Each row is a point. Each copy is the shape, with its points in the same order, turned, moved and blurred by noise. Some copies are also mirrored. Which?

Shape, 8 rows:
-.05  -.24  .33
.03  .00  .18
-.02  -.12  -.38
.01  .09  .12
-.32  -.31  .30
-.11  .10  -.85
.06  -.35  .43
-.12  .01  .39
Copy 1 (8 x 3):
-.20  .19  .01
-.04  -.03  -.01
.22  .22  -.59
-.02  -.08  -.17
-.38  .21  -.10
.42  .11  -.94
-.14  .30  .19
-.25  -.14  .10
Copy 1 is: mirrored
Copy 2:
.34  .33  .06
.07  .19  .00
.17  -.36  -.19
-.01  .12  .05
.49  .21  .23
.01  -.83  -.19
.44  .46  -.03
.12  .32  .22
Copy 2 is: only turned

Shape, 8 rows:
.16  .00  .05  -.06
.29  -.53  .04  .11
-.29  -.22  .20  .14
-.12  -.12  .52  -.07
.41  -.10  -.83  .64
-.24  -.27  -.25  .03
.10  -.51  .57  -.15
.23  .07  -.39  .82
Copy 1 (8 x 4):
.05  -.06  .11  .10
.44  .28  .29  -.09
.38  .17  -.31  .21
.30  .00  -.05  .51
-.19  .49  .08  -.93
.38  .05  -.29  -.17
.62  .06  .29  .49
-.28  .68  -.13  -.43
Copy 1 is: only turned
Copy 2:
.05  .15  .05  -.14
.26  .37  -.41  -.29
.26  .00  -.20  .24
.38  .24  .11  .28
-.65  .02  -.74  -.64
.20  -.26  -.34  -.13
.63  .48  -.05  .08
-.65  .10  -.66  -.15
Copy 2 is: only turned
Copy 3, 8 rows:
.15  .09  -.05  -.12
.54  -.28  .25  -.19
-.21  -.29  .17  -.15
-.09  .08  .36  -.34
.56  -.57  -.89  -.08
-.05  -.28  -.07  .21
.26  -.03  .60  -.30
.25  -.60  -.72  -.45
Copy 3 is: mirrored
Copy 4, 8 rows:
-.14  -.17  -.05  -.02
-.66  -.14  .05  .06
-.10  -.13  .44  .20
-.04  -.53  .37  .00
-.48  .63  -.56  .52
-.19  .28  .27  .00
-.49  -.62  .36  -.12
-.28  .31  -.36  .78
Copy 4 is: only turned

Shape:
.09  -.28  .19  .32  .15  .21
-.51  .27  -.12  -.11  .10  .30
-.06  -.36  -.14  .52  -.46  -.55
.37  -.18  .42  .14  -.61  -.24
.40  .18  .68  -.15  .42  -.37
-.29  -.11  -.26  .00  .08  .32
-.02  .30  .34  -.16  .39  -.15
.42  .47  .10  -.38  .06  -.34
-.52  -.07  -.07  .16  -.01  .26
-.18  -.55  .08  -.26  .01  .13
-.12  .31  .03  -.15  .13  -.12
Copy 1 (11 x 6):
.35  .12  .13  .16  -.38  .31
-.28  .21  -.24  .51  .34  .24
-.31  -.08  -.12  -.40  -.67  -.17
-.06  .42  .52  -.15  -.53  -.38
.51  .64  .39  -.37  .28  .20
-.01  -.12  -.12  .52  .00  .16
.22  .46  .09  -.02  .42  .33
.24  .62  .04  -.13  .40  -.41
-.31  -.02  -.11  .44  -.13  .40
-.07  -.28  .52  .24  .04  .10
.01  .36  -.16  .01  .28  .05
Copy 1 is: mirrored
Copy 2:
-.02  .20  .40  .01  -.13  -.09
-.41  -.16  -.28  .32  -.36  .22
.53  .64  .10  .18  .31  .51
.94  .32  .19  -.01  -.27  .02
.41  -.36  .27  .47  .09  -.62
-.27  .04  -.04  -.05  -.04  .23
.09  -.32  -.04  .51  -.08  -.36
.49  -.32  -.42  .43  .17  -.43
-.28  .16  .03  .11  -.22  .46
.08  -.33  .31  -.18  -.04  .29
.01  -.11  -.20  .43  -.09  -.09
Copy 2 is: only turned
Copy 3, 11 rows:
.23  -.37  .11  -.26  .27  .17
-.42  -.02  .36  .00  -.27  -.06
.74  .02  .46  -.55  .19  -.54
.80  -.21  -.20  .00  -.18  -.37
.63  .27  -.15  -.03  -.11  .70
-.34  -.17  .14  -.16  .08  -.12
.20  .27  .17  -.10  -.18  .44
.38  .65  -.09  .20  -.06  .22
-.25  -.25  .42  -.23  -.05  -.18
.03  -.22  -.13  -.56  -.14  -.17
-.02  .25  .21  -.08  -.15  .07
Copy 3 is: only turned
Copy 4 (11 x 6):
.37  .27  -.41  .04  .03  -.14
-.14  .31  .27  .16  .09  .33
.16  -.24  -.28  -.06  -.90  -.25
.41  -.36  -.06  -.05  -.24  -.66
.45  .19  .00  -.81  .32  -.42
-.18  .27  -.15  .25  .02  .17
.14  .24  .11  -.51  .19  .04
-.05  -.33  .06  -.72  .34  -.14
.02  .26  .12  .28  -.15  .11
-.16  .46  -.08  .15  .01  -.49
.01  .14  .16  -.31  .07  .10
Copy 4 is: only turned

Shape:
-.27  .17  -.04  -.04  -.24  .00  -.08  .02  -.09
-.05  -.10  .10  .15  .15  -.61  .05  -.18  .13
.09  -.35  -.12  .39  .07  .08  -.05  .09  -.01
-.09  -.03  .08  .07  -.01  .28  .05  -.20  .06
-.06  .01  -.23  -.09  -.30  .08  .01  -.18  .07
-.11  .13  -.20  -.16  .08  .18  -.23  -.06  .09
.25  .26  -.02  -.17  -.17  .17  -.27  -.12  .05
-.10  .00  -.15  -.20  -.02  .22  .01  -.19  .14
.26  .18  -.17  -.08  -.03  -.12  .04  .10  -.66
-.11  .19  -.07  -.19  -.07  .23  .13  .18  .16
.00  -.15  -.05  -.02  -.03  -.11  .04  .01  .11
-.25  -.94  .41  -.16  .18  .06  .02  .12  .13
Copy 1, 12 rows:
.18  .03  .12  .10  -.23  -.09  .25  .22  -.01
-.14  .15  -.36  .20  .02  -.40  -.34  .35  -.03
.05  -.19  -.25  .15  .39  .04  -.02  -.01  -.29
-.07  -.10  -.02  -.13  .13  -.10  .29  .04  .05
.16  .19  -.08  -.15  -.10  -.05  .22  .04  -.04
.04  .13  .25  -.11  .05  .08  .03  .16  .07
-.19  .21  .13  -.01  -.19  .20  .14  -.09  .15
.04  .10  .10  -.28  .07  -.12  .13  .03  .06
.21  -.37  -.12  .13  -.44  .27  -.20  -.04  .12
.20  .04  .31  .03  .02  -.19  .23  -.12  .23
.06  .09  -.06  .05  .07  -.22  -.04  .00  -.13
-.22  -.29  .18  -.19  .30  -.74  -.15  -.04  -.70
Copy 1 is: mirrored
Copy 2, 12 rows:
-.11  .09  -.08  .30  -.09  .13  -.09  -.11  .18
.24  .01  -.33  -.22  .25  -.25  -.45  -.08  .35
-.01  -.31  -.21  .00  .33  -.15  .02  .23  -.12
.04  -.15  .05  .06  .04  -.09  .24  -.13  .15
.07  .01  -.11  .09  .13  .31  .06  -.22  .05
-.02  .22  .21  .12  .18  .12  .05  .03  .12
.30  .20  .08  .20  .01  .27  .21  .17  .21
.04  .10  .14  -.04  .12  .15  .12  -.20  .06
.40  .00  .01  .42  -.16  .06  -.41  .18  -.28
-.14  -.07  .24  -.03  -.11  .26  -.04  .00  .16
.04  -.03  -.15  -.15  .13  .04  -.12  -.01  .08
-.28  .01  -.35  -.66  -.08  -.54  .19  -.02  -.27
Copy 2 is: mirrored

Shape:
.18  -.24  .29  -.53  .46  -.29  -.14  .24  .51  -.47  .40
-.19  .13  .78  -.05  .20  -.13  -.67  .29  .25  -.17  -.42
.28  -.17  -.21  .30  -.59  -.27  .38  .11  -.35  .16  .05
.52  .24  .40  .42  .05  -.58  -.19  .41  .16  -.04  .38
-.13  .23  -.12  .29  .15  -.41  -.53  .92  -.15  -.06  .03
.13  .02  .10  .43  -.60  .05  -.38  -.10  .47  .02  .30
.39  .63  .01  .52  -.16  .11  .52  .02  -.02  .40  -.12
.58  .67  .47  -.53  .03  .23  .07  .42  -.08  .18  .08
-.13  .11  -.10  -.12  -.15  -.31  .15  .40  -.21  -.31  -.04
-.29  .08  .53  .56  .38  -.10  -.36  .01  .42  -.29  -.25
.02  .19  -.26  -.80  .27  .02  -.14  .07  -.10  .10  -.15
-.32  -.13  .03  .17  -.20  .78  .05  -.13  -.23  .21  -.23
-.03  -.60  .10  .02  .36  .17  -.43  -.01  .29  -.54  -.50
-.21  -.08  -.33  -.20  .05  -.15  -.14  .46  .28  -.61  -.59
.14  .02  .02  .40  .23  -.23  .13  -.73  .19  -.25  .04
.07  -.33  -.19  -.31  -.02  -.58  .29  .02  .41  .12  .10
Copy 1, 16 rows:
-.04  .24  -.14  .01  .37  .52  .28  -.30  .74  .39  -.23
.85  -.02  -.07  .15  .68  .08  .00  .20  .17  .00  -.52
-.17  -.59  .09  .27  .09  .09  -.06  -.23  -.45  -.11  .68
.29  -.38  -.48  .16  .71  .21  -.21  -.70  .02  .20  .11
.34  -.37  -.52  .11  .54  .16  -.52  .00  .43  -.50  .14
-.05  -.75  -.41  -.17  .31  .09  .28  -.04  -.44  .14  -.25
.00  -.30  .00  -.09  -.08  -.40  -.44  -.73  -.58  -.03  .23
.28  .26  .24  -.13  .03  .52  -.45  -.79  -.17  -.24  -.32
-.01  -.19  .18  .03  .39  .07  .02  -.09  .24  -.41  .37
.73  -.29  -.34  .09  .44  -.49  .20  -.05  .30  .19  -.32
.10  .50  .10  -.27  -.12  .44  -.14  .18  .20  -.21  .13
.20  -.39  .22  .21  -.53  -.26  .17  .27  -.31  -.33  -.25
.61  -.34  .13  -.03  .00  .03  .24  .46  .63  .45  -.15
.19  -.27  .27  -.39  .38  -.09  -.19  .50  .69  -.10  .14
.29  -.16  -.29  -.23  .01  -.38  .60  -.29  -.09  .50  .39
-.41  .14  -.01  .20  .37  .16  .05  .11  .10  .40  .39
Copy 1 is: only turned
Copy 2, 16 rows:
-.45  -.11  .01  -.01  .32  .09  .28  -.82  .46  -.04  .69
.12  .00  .24  .73  -.09  -.43  .17  -.26  .49  .23  .61
.27  -.41  -.64  -.11  -.13  .03  .19  -.03  -.12  -.43  -.40
.11  .09  -.50  .41  .35  -.04  .94  -.30  .11  -.05  .19
-.17  .33  .00  .55  .54  -.51  .43  .04  .26  -.46  -.11
.16  -.14  -.43  .35  .17  -.12  .14  -.69  -.16  .40  -.40
.28  .34  -.45  -.22  -.22  .15  .48  .39  -.17  .33  -.33
.27  -.08  -.06  -.52  .28  -.19  .62  .16  .76  .42  .26
-.05  -.05  .03  .10  .03  .09  .20  -.11  .47  -.53  -.19
.01  .38  .11  .84  -.09  .01  .18  -.25  -.07  .29  .40
-.07  .02  .36  -.66  -.08  -.45  .00  -.24  .36  -.20  .27
.23  -.06  -.05  -.04  .05  .03  -.81  .22  -.06  .30  -.08
-.50  -.45  .26  .46  .00  -.14  -.31  -.27  -.15  .06  .62
-.71  -.22  .44  .35  -.21  -.24  -.02  -.13  .24  -.29  -.06
.18  -.02  -.02  .01  -.21  .49  .23  -.52  -.53  .07  .24
-.41  .06  -.47  -.29  -.31  -.04  .17  -.70  .24  -.38  .19
Copy 2 is: only turned
